Rows are points. Each copy is the shape, with its points in the same order, turned, moved and blurred by noise. Is it also mirrored, or only turned?

Shape (7 x 2):
| -5.6 |  2.1 |
| -3.8 | -1.2 |
| -3.3 | -2.6 |
|  3.9 | -0.7 |
|  2.9 |  1.9 |
| -5.5 | -0.4 |
| -2.6 |  2.4 |
Copy 1 (7 x 2):
| -5.2 |  0.9 |
| -1.8 |  2.2 |
| -1.2 |  2.7 |
|  4.1 | -2.0 |
|  1.9 | -4.0 |
| -3.8 |  2.6 |
| -2.8 | -1.7 |
Copy 1 is: mirrored
Copy 2 (7 x 2):
| -3.2 |  4.9 |
| -3.9 |  1.1 |
| -4.3 | -0.2 |
|  2.5 | -3.4 |
|  3.4 | -0.6 |
| -4.8 |  2.8 |
| -0.7 |  3.3 |
Copy 2 is: only turned
Copy 3 (7 x 2):
| -3.8 |  3.8 |
| -3.3 |  0.4 |
| -4.1 | -1.4 |
|  2.6 | -3.4 |
|  3.8 | -0.9 |
| -4.8 |  2.1 |
| -0.9 |  2.1 |
Copy 3 is: only turned

Shape (6 x 3):
| -1.6 |  1.4 | -2.0 |
| -0.7 |  1.8 |  1.0 |
|  1.9 | -2.8 |  1.3 |
|  3.3 |  2.8 |  4.7 |
| -0.3 | -2.9 |  1.8 |
|  0.6 |  7.6 | -4.4 |
Copy 1 (6 x 3):
|  0.9 |  3.4 | -0.3 |
| -1.4 |  2.3 |  0.7 |
| -0.9 | -3.3 |  0.6 |
| -5.4 | -0.8 |  3.1 |
|  1.6 | -1.8 |  3.0 |
| -3.8 |  6.5 | -4.3 |
Copy 1 is: mirrored
Copy 2 (6 x 3):
| -3.2 | -1.4 | -1.6 |
| -2.1 |  1.0 |  0.4 |
|  1.7 | -3.4 |  1.6 |
|  2.9 |  3.1 |  1.4 |
| -0.1 | -3.1 |  2.7 |
| -3.1 |  2.7 | -7.6 |
Copy 2 is: only turned
Copy 3 (6 x 3):
|  1.7 |  1.3 | -3.3 |
|  1.8 | -1.0 | -0.6 |
|  0.5 |  2.7 |  2.6 |
|  5.0 | -1.6 |  3.7 |
| -1.1 |  1.8 |  2.1 |
|  7.2 |  0.2 | -6.2 |
Copy 3 is: mirrored
Copy 4 (6 x 3):
| -0.2 |  1.1 | -1.8 |
|  2.3 | -0.8 | -2.1 |
|  2.7 | -1.6 |  3.3 |
|  7.7 | -1.8 | -1.2 |
|  1.4 | -3.0 |  2.1 |
|  2.4 |  6.5 | -5.7 |
Copy 4 is: mirrored

Shape (7 x 4):
|  1.9 |  1.7 | -3.1 |  0.3 |
| -3.0 |  1.9 |  2.9 | -0.8 |
| -1.4 | -3.5 |  1.9 |  3.3 |
|  6.3 | -7.4 |  1.8 | -0.6 |
|  1.3 |  0.6 |  3.2 | -3.7 |
| -4.4 | -1.7 | -1.9 |  1.7 |
|  0.9 |  1.9 |  0.6 | -4.1 |
Copy 1 (7 x 4):
|  1.4 |  0.6 | -2.7 | -0.3 |
| -4.9 |  1.4 |  1.6 |  0.1 |
| -4.1 | -1.6 | -1.5 |  5.9 |
|  0.3 | -9.7 | -1.3 |  3.4 |
| -2.5 | -2.7 |  2.6 | -2.2 |
| -5.0 |  1.5 | -4.2 |  2.8 |
| -2.4 | -1.1 |  0.1 | -3.1 |
Copy 1 is: only turned
Copy 2 (7 x 4):
|  2.3 | -3.3 | -2.4 |  1.0 |
| -3.2 | -1.0 |  2.9 |  2.9 |
|  0.7 |  4.9 |  1.2 |  2.5 |
|  9.4 |  2.1 |  3.9 |  0.6 |
|  0.3 | -3.1 |  4.3 |  2.0 |
| -1.5 |  2.6 | -1.6 | -0.8 |
|  0.1 | -5.0 |  2.1 |  0.5 |
Copy 2 is: mirrored
Copy 3 (7 x 4):
|  0.8 |  2.6 | -3.3 |  1.3 |
| -4.4 |  1.8 |  1.6 | -2.4 |
| -0.1 | -3.5 |  0.5 | -3.2 |
|  7.0 | -4.6 |  3.4 |  1.2 |
| -0.7 |  2.3 |  4.7 |  1.0 |
| -4.3 | -2.2 | -3.0 | -1.0 |
| -1.1 |  3.4 |  2.1 |  2.2 |
Copy 3 is: mirrored
Copy 4 (7 x 4):
|  4.2 |  3.1 | -0.4 |  0.2 |
| -3.3 |  2.7 |  0.5 | -1.3 |
| -1.2 | -1.6 |  2.4 |  2.8 |
|  4.1 | -4.3 |  8.2 | -1.1 |
| -0.6 |  2.5 |  3.6 | -4.6 |
| -0.8 | -1.1 | -3.3 |  1.7 |
|  0.6 |  3.4 |  1.1 | -4.7 |
Copy 4 is: only turned

Shape (9 x 6):
|  1.6 |  2.3 | -0.7 |  1.4 |  3.2 | -0.5 |
|  3.2 |  2.6 |  1.9 | -1.5 |  0.0 | -2.5 |
| -1.7 | -4.3 | -6.0 |  0.8 | -3.5 | -1.1 |
| -2.0 | -3.8 | -6.4 | -1.4 | -5.2 |  4.2 |
|  1.0 |  3.8 |  0.4 |  0.7 | -0.5 |  0.2 |
|  2.8 | -2.1 |  2.7 | -5.1 | -2.2 |  2.5 |
| -7.9 |  2.7 | -0.5 |  2.1 |  2.2 |  0.9 |
| -0.8 |  2.7 |  0.9 |  1.8 |  4.4 | -0.2 |
|  3.5 | -0.3 |  2.1 |  2.2 | -1.2 | -0.3 |
Copy 1 (9 x 6):
|   1.4 |   1.2 |  -3.8 |   1.5 |   0.6 |  -0.7 |
|   3.9 |   2.3 |  -1.1 |  -0.1 |  -2.7 |   0.8 |
|  -2.7 |   3.6 |  -0.8 |  -6.5 |   0.6 |  -6.6 |
|  -5.1 |   1.6 |  -2.3 | -10.1 |  -0.1 |  -3.3 |
|  -0.5 |   1.8 |  -2.6 |   0.3 |  -2.6 |   1.0 |
|   2.6 |  -1.4 |   1.0 |  -6.4 |  -1.6 |   2.8 |
|  -4.7 |  -3.5 |  -4.0 |   2.4 |  -3.3 |  -5.3 |
|   0.6 |  -0.9 |  -3.7 |   3.3 |  -0.2 |  -1.4 |
|   0.7 |   3.0 |   1.4 |  -0.4 |   0.6 |   1.6 |
Copy 1 is: mirrored
Copy 2 (9 x 6):
|  1.6 | -0.7 | -4.0 |  3.4 |  1.6 | -1.7 |
|  1.7 | -0.4 | -1.5 |  1.6 |  0.7 | -6.6 |
|  4.9 | -3.3 |  4.4 |  1.1 |  2.4 |  3.5 |
|  7.7 | -4.1 |  2.9 | -3.1 | -0.8 |  4.6 |
|  4.5 |  1.1 | -2.6 |  1.7 | -0.4 | -3.4 |
|  2.7 | -4.5 |  0.2 | -3.6 | -4.4 | -4.5 |
|  1.0 |  5.6 | -2.2 |  0.3 |  0.2 |  5.0 |
| -0.3 |  1.2 | -5.0 |  3.3 |  0.4 | -0.3 |
|  3.1 | -2.2 | -0.3 |  4.6 | -2.4 | -3.4 |
Copy 2 is: mirrored
